Every row gives one point. The last column is the point's height on a tilted bowl or saddle (a function of degree 2), plus a little noise. Count its main directions that bend up, bend down and stay straight.

Points (12 x 3):
[[-59  19 -14]
 [ 41  39 -46]
 [  4   8 -18]
 [ 11 -11 -11]
 [ 36  23 -40]
 [ 11  11 -23]
 [  2  24 -23]
 [ -5  63 -30]
 [ -9  -6  -4]
 [ 95  19 -95]
 [ -4 -10  -5]
 [ 31 -43  -6]]
Directions: 1 up, 1 down, 0 straight

Points:
[[-58  19  88 -51]
 [-50  17 -28 -27]
 [  0 -88 -28 -50]
 [ 17   6 -10 -20]
 [  4  -7   2  -9]
 [-16  21 -61 -50]
 [-53  -3 -32 -23]
 [-75 -27   0 -19]
 [-64  -9  46 -17]
 [-18  34 -60 -57]
 [ 38  24  75 -61]
 [ 24  -1  -4 -21]
 [-61 -37  -1 -14]
 [ 25  29 -71 -78]
 [-34  25  -9 -19]]
Directions: 0 up, 3 down, 0 straight

Points (15 x 4):
[[ 32   0  20  31]
 [ 65  20 -59 -82]
 [ 48  28  -7   0]
 [ 17   5  42  21]
 [  0  68 -68 -79]
 [-34  26  33  -9]
 [ 40  91  68 -75]
 [-37 -70  -7  -8]
 [-42  -4 -40   2]
 [ 13  77  51 -39]
 [  3 -13  68 -16]
 [ 26   7   2  27]
 [ 13 -45   1  26]
 [ -3  22 -46  -3]
 [ 17  12  36  22]]
Directions: 0 up, 3 down, 0 straight

Points, 22 rows:
[[-31  28 -37  -9  21]
 [-23 -41  17  17  39]
 [ 20 -15   2  -9  -2]
 [-44   1   3  15  71]
 [ 12  10  11   7  25]
 [ 18 -10  16 -33 -22]
 [  9 -33 -21  10  30]
 [ -3   1  -7 -69 -60]
 [ 27 -46  21  37 -24]
 [ -5 -15   1   1  27]
 [  3  15  34 -11  33]
 [-50 -27  38  25  79]
 [  2   0 -10  11  34]
 [ 14 -30   6  -2  -3]
 [-25  23  49  18  62]
 [-40 -29   2 -24  56]
 [ 95  14  -6 -27   6]
 [  6 -35 -14  26  40]
 [ 37  -4   9  -1   5]
 [ 18 -14  -1  19  23]
 [-12  40  25  10  43]
 [ 33  35  25   3  38]]
Directions: 2 up, 2 down, 0 straight

Points, 24 rows:
[[-19  60  39  43  -6]
 [ 20  -7 -24 -22  -7]
 [-52 -95 -24 -27 -76]
 [  1  17 -31  11   6]
 [ 13 -47 -37  -7 -40]
 [ 11   8  11  11   7]
 [ 29 -36  15  56   7]
 [-18 -89 -53 -12 -95]
 [ 30   1  14 -16   5]
 [-15  40  57 -62 -44]
 [ 21  32  17 -21   2]
 [-22  25  -3   2   4]
 [ 19   1  25  53  18]
 [ 16 -32  -9 -20 -23]
 [-24  30   4 -33  -6]
 [-37 -15 -39   3  -3]
 [ -3  21  -9  -7   3]
 [ 11  -8  -1  16   0]
 [ 61  12   8 -49  10]
 [ -3  32  -3  28   3]
 [ 54 -34  45  16  45]
 [ 18 -16 -21 -63 -33]
 [  6 -19  -2  45  -6]
 [ -4 -27 -36 -41 -28]]
Directions: 2 up, 2 down, 0 straight

Points, 42 rows:
[[ 69 -48 -35  35 -14   2 -95]
 [-25   2 -51 -20 -14   1 -12]
 [ 27 -44 -17 -15 -33  25 -45]
 [ 22  -3 -24 -24  61 -49  24]
 [ 14 -45 -14  48 -13 -18 -75]
 [-28  27 -12 -15 -16 -39  10]
 [-55  18 -25  56  14  31 -26]
 [ 10   3 -70 -11  60  33 -29]
 [-55  17  45  20  10 -92 -29]
 [ 30  16 -22  48 -25 -35 -34]
 [-11   4 -35   7   8   9  -9]
 [ 19 -54 -14 -16  24 -33 -15]
 [-50  54  15 -39  51  15 -10]
 [ 41 -33  -8   1  75  79 -77]
 [ 46 -12  17  14  -8  41 -34]
 [-29  54   8 -23 -23 -15  -8]
 [  6  35 -27  -5   1  28  -6]
 [  0 -37  35  -3  19 -16 -17]
 [-54  16  32 -22 -52 -16 -34]
 [  4 -41  -6 -10 -68 -11 -53]
 [-50   0   1 -21  17  95  -3]
 [ 17 -43 -16   1 -16 -47 -22]
 [-19  32   8  22  25   4  -8]
 [  4 -27  14  33  37  28 -40]
 [ 37 -31 -21 -17 -41 -11 -31]
 [  9 -26 -20   2  28  22 -24]
 [-58 -12  43  10  -7 -20 -25]
 [ 18   7 -61  34 -12  37 -46]
 [  9  -4   4  -1  -6 -28  -4]
 [  2 -14  41 -23 -15 -24  -3]
 [ 24  53 -18 -14  49 -37  25]
 [-21  24  48 -35 -11 -49   1]
 [-44  10 -10  16  -2 -29  -7]
 [ 13 -26 -47  -7  -5   0 -26]
 [  2  -7  22   4 -55   8 -34]
 [-15 -44  45 -59  -3 -48  19]
 [ 43 -46 -44 -33  31 -21 -21]
 [-43 -29  57   1 -26  65  -4]
 [-24 -39  18  19 -24 -24 -42]
 [-19  -6 -82  28 -45 -11 -64]
 [-22  28 -19  -1   2   1   1]
 [ 10 -14  35  10  -6 -13 -23]]
Directions: 1 up, 3 down, 2 straight
